Rows are points. The points of each table are mixes of a few directions, plus a little noise. Count the directions of each table, and those that both share. Where both have some left over, give the other angles between the two spaces (their principal angles), to ten degrees, smallest first.

First:
[[-0.24  1.01  4.36]
 [-0.18  0.28  1.61]
 [-1.34 -3.72 -5.19]
 [-0.48 -0.43  0.60]
 [ 1.08  0.68 -2.79]
 [ 1.09  2.13  1.45]]
Second (7 x 3):
[[ 3.77  1.37 -0.09]
 [-0.47 -1.13  1.16]
 [ 0.01 -2.11  2.39]
 [ 1.04 -1.50  2.05]
 [-4.52 -0.62 -1.27]
 [ 1.48  3.95 -4.14]
 [-1.34 -0.14 -0.33]]
Directions: first 2, second 2, shared 1; angles 60

First (7 x 6):
[[ 0.02 -3.48  1.52 -1.49 -1.93  1.86]
 [ 2.13 -0.90 -1.33  1.55 -0.59  2.37]
 [-0.92  0.66  1.24  2.84  3.95 -0.70]
 [-0.96  2.35 -3.31 -1.07 -4.61  0.49]
 [-0.05 -1.12  1.23  1.38  1.82  0.46]
 [ 2.14 -0.68 -1.08 -2.23 -2.53  0.70]
 [-2.52  3.08  1.83 -0.88  3.93 -4.93]]
Second (6 x 6):
[[-0.65 -2.71  0.79 -3.52 -4.34  1.07]
 [ 2.75 -0.58 -1.16  2.25  1.01  2.01]
 [-0.98  2.53  0.68 -1.12  2.38 -3.76]
 [-4.82  2.16  1.47 -1.69  0.12 -3.58]
 [ 2.47 -0.18 -0.89  1.52  1.17  1.11]
 [ 1.21 -1.19 -0.97  2.48 -0.39  3.04]]
Directions: first 4, second 3, shared 3

First:
[[-1.60  1.62  0.13  0.81 -0.79 -2.23  0.71  0.71  0.41]
 [-0.49  0.56  0.04  0.27 -0.24 -0.73  0.21  0.24  0.08]
 [ 6.37 -6.27 -0.59 -3.05  3.07  8.92 -2.49 -2.75 -1.64]
 [-3.96  3.89  0.36  1.97 -1.87 -5.62  1.58  1.65  1.03]
 [ 0.18 -0.12  0.00 -0.07  0.10  0.27 -0.05 -0.08  0.01]
 [-0.80  0.75  0.09  0.36 -0.39 -1.06  0.25  0.38  0.21]
 [ 0.38 -0.35 -0.03 -0.26  0.20  0.48 -0.14 -0.16 -0.12]]
Second, 7 rows:
[[ 0.06 -0.18 -0.22  0.27 -0.02  0.00 -0.12  0.46 -0.13]
 [ 0.32 -0.95 -1.52  1.66 -0.13  0.02 -0.87  2.60 -0.74]
 [ 0.79 -2.10 -3.26  3.57 -0.28  0.04 -1.85  5.50 -1.55]
 [-0.84  2.14  3.33 -3.74  0.37 -0.01  1.89 -5.79  1.64]
 [ 0.44 -1.03 -1.69  1.83 -0.23  0.05 -0.94  2.86 -0.80]
 [ 0.28 -0.66 -1.03  1.16 -0.08 -0.04 -0.62  1.80 -0.51]
 [-1.04  2.70  4.39 -4.79  0.48 -0.02  2.45 -7.41  2.13]]
Directions: first 1, second 1, shared 0; angles 90
